Each row of a before or after table is a point. The points were changed in one or more steps. Then noise was added and the rows were shuffled. The steps act on columns, c1 being the first. What was done? A step turns or swaps two columns, mirrors them in a line or flattens them onto one, adds a multiple of one to another, or multiplies or shifts one. Angles are multiples of 10 degrees, from the lower column toward the higher: turns from -170 to 170, lines from 10 to 170 but not 90. Use the fewest steps. Two steps may share a column if one is a turn and the other turns, adds or multiplies; they go together, in the order done. Otherwise the lowest column goes first.
In the rows, 128 means zero.

Before, 8 rows:
[[170 132]
 [136 100]
 [103 163]
 [133  94]
 [119 176]
 [117 106]
 [ 96 128]
 [137 156]]
After:
[[130 244]
 [129  44]
 [128 199]
 [131  72]
 [127 130]
 [125  62]
 [135 139]
 [132 213]]
Steps: multiply c1 by 0; multiply c2 by 2.5

Before:
[[145 171  49 173 149 160]
 [ 97  87 113 144  42 148]
 [133 105 136 114 128 164]
 [158 109 144 103  94 100]
 [177 166 174  86 160  71]
 [211 131 217 132 127  89]
 [ 84 177  84 192 151 163]
 [ 96  46 106 152  96 122]]
After, 8 rows:
[[124 135 119 119 128 131]
 [177 209  81 180 122 155]
 [147  79 116 144 168 136]
 [ 86 140 152 110 150 116]
 [ 50 159 213 155 101  77]
 [ 91 196 189  98  82  91]
 [127 119 106 135 222 140]
 [121 201  58 176 102 170]]
Steps: add 0.3 times c1 to c4; turn c1 and c5 by -160 degrees; shift c2 by 30; flatten c3 and c6 onto the line at 150 degrees

Before (12 x 11):
[[112 117 124 135 116 149 141 117 148 149 114]
 [119 125 134 132 123 117 120 118 101 137 117]
 [ 93 120  98 135 168 149 127 131  94 136 124]
 [ 99 119 125 121 127 127 157 119 104 143 108]
 [114  89 110 151 105 122 129 156 124 166 150]
 [117 127 160 143 166 157 169 122 122 135 139]
 [107 114 133 115 145 137 134 140  95 111 152]
 [138 125 144 131 150 153 171 105 107 116 117]
 [147 125 135 116 162 134 155 113 149 146 120]
 [116 149 117 148 106 140 157 113 134 154 136]
 [146 134 142 113 134 105 132 145 116 112  92]
 [131 136 127 141 134 104 139 115 144 112 120]]
After (12 x 11):
[[122 117 111 114 149 106 135 142 124 127 130]
 [142 127 145 120 123 129 156 112 146 124  99]
 [142  99 156 112  63 140 149 135 129 118 137]
 [153 167 169 115  58 123 142 118 122 110 150]
 [146 117 135 114 239 157 169 124 132 156 137]
 [103 126 146 140 237 136 157 147 122 135 118]
 [159 139 113 147 178 140 139 102 143 137 129]
 [ 97 120 110 128 147 107 131 113 130 141 101]
 [116 117 114 121 192 153 167 117 148 142 129]
 [133 135 133 115 112 117 123 106 150 131 120]
 [131 134 147 109  90 148 142 145 120 124 112]
 [155 137 138 113 245 149 132  99 147  96 111]]
Steps: turn c1 and c11 by -150 degrees; turn c4 and c11 by 150 degrees; mirror c2 and c7 in the line at 100 degrees; swap c3 and c10; multiply c5 by 3; multiply c8 by 0.4; turn c8 and c9 by -130 degrees

Before, 12 rows:
[[102 129  71 123 129 136  99  85 107 130 104 132 140  98 106 154 109 111]
 [111 107 130 128 118 163 148 120 105  99 121 122 126 102 124 134  86 160]
 [109 129 123 134 133 156 133 121 129 125 125 114 122  95 163 158  94 131]
 [110 121 118 137 107 135 140 112 123 119  85 101 127  98 121 142 115 136]
 [109 128 106  85 126 153 110 100 108 129 103 151 119 112  88 154 144 104]
 [112 144 119 143  90 176 105 120 100 120 111 110 125 110 162 137 111 144]
 [141 145 122 132 147 135 116 149 129 149 118 137 123 133 129 121 148 172]
 [132 102 106  76 120 153  98  83 104 134 100 148 147  83 102 159 131 118]
 [149 165 102 125 125 130 124 133 123 116 128 145 127 121 141 134 161 153]
 [141 161 145 110 150 112 131 134 103 132 137 124 106 125 129 129 149 187]
 [136 124 111 105 133 107 115 149  96 129 123 147 104 128 126 157 150 159]
 [139 132 141 130 110 127 124 130 101 137 138 142 123 112 123 114 148 140]]
After, 12 rows:
[[111 107 129 102 131 162 147 120 105 138 121 121 121 102 128 140  86 160]
 [141 144 122 144 128 134 117 148 129 112 117 137 112 133 126 107 147 172]
 [109 128 105 163 151 153 110 100 107 230 103 151 101 112 100 139 144 104]
 [112 144 119 108 124 177 105 121 100  95 111 109 120 110 167 166 111 145]
 [101 129  72 134 152 136  99  85 107 139 104 133 164  97 119 137 110 110]
 [137 125 112 149 157 108 115 149  96 182 123 147  56 129 141 132 150 159]
 [131 101 106 178 154 153  97  83 104 248 100 147 185  83 118 145 130 118]
 [110 122 117 112 134 135 139 112 122 110  85 101 124  97 128 152 116 136]
 [141 161 146 147 136 112 132 134 104 169 137 123  61 125 130 107 148 186]
 [139 131 140 135 108 127 124 129 101 120 138 142 113 112 116 139 149 140]
 [109 129 123 119 159 157 133 122 130 115 125 114 110  94 178 132  93 131]
 [149 164 102 119 132 130 124 133 124 140 127 146 126 121 144 133 162 154]]
Steps: multiply c4 by 2.5; turn c4 and c10 by -110 degrees; add 0.5 times c16 to c15; turn c5 and c16 by -70 degrees; multiply c13 by 3

Before, 8 rows:
[[ 86 140 115 120  98 123 155 173 132 135 151 122 141 137 149 110 160 136
  107 121 100 153 129 130 120  66  92 165 113 112 131 138]
 [126 101 150 160 128  70 135 102  84 105 155  87 181 119 156 154 161 119
  118  92 105 151 117 111 121  90  84 134 151 107 164 129]
 [139 158 109 116 106  93 151 150 105 119  99  83 186 151 169 163 132 123
  124 126 143 110 145 167 179 179 161 121 169 168 134  90]
 [147 104 115  92 147  86 122 116 130  93  93  98 151 143 121 137 118 134
  147 109 125 115 174 163 153 136 163  75 133 156 122 101]
 [170 109 120 120 163 118 106  74 133  95 109 100 111 108 114 129 135 171
  165  89 100 143 144 121 111 146 130 134 121 146  79 124]
 [ 68 173 137 121 106 118 141 151 111 148 151 120 134 151 130 103 155 145
  124 111 121 162 102  91 115 121  99 146 117 102 141 141]
 [ 89 124 115 109 130 152  98 119 126 137 117 155  86  66 124  96 134 178
  147  99 119 149 131 134 100 111 117 152  96 121  94 137]
 [ 97 142 119 121 143 157 145 132 143 137 123 134 126  89 103 114 150 159
  167 112 103 148 121 126 102 130 132 144 108 115 119 141]]
After, 8 rows:
[[200 100 149 158 132  68 133  99  84 105 153  88 187 123 147 115 161 117
  120  91  98 150 116 108 119  90  80 131 154 104 162 152]
 [178 172 136 123 100 119 140 154 114 149 152 118 135 154 124 183 153 147
  127 108 119 162 101  96 120 118  99 147 105 105 137 127]
 [171 124 111 112 134 152  96 118 126 137 118 156  85  66 129 177 134 174
  146 101 119 150 133 132 105 110 118 152  84 116  91 103]
 [100 104 116  93 149  88 120 117 133  93  93  93 153 147 122 109 123 133
  153 104 121 117 177 162 150 139 161  74 151 155 117 117]
 [251 137 109 119 102 124 158 170 128 134 148 122 140 140 153 169 156 135
  107 121  98 156 130 132 124  68  97 163 100 115 134 119]
 [ 54 156 107 111 107  93 151 147 102 117 100  82 182 149 166  90 132 118
  126 123 141 115 146 167 175 176 164 126 201 165 135 139]
 [148 143 117 124 141 158 145 130 142 132 125 134 130  90 106 155 151 161
  167 114 105 150 120 124 100 130 126 141 100 119 117 110]
 [ 65 110 117 116 162 121 113  70 136  97 107  96 109 105 115 104 138 174
  170  88  96 148 146 123 108 148 135 136 120 146  78 117]]
Steps: turn c1 and c16 by -150 degrees; add -1.5 times c26 to c1; multiply c29 by 1.6; turn c29 and c32 by 40 degrees
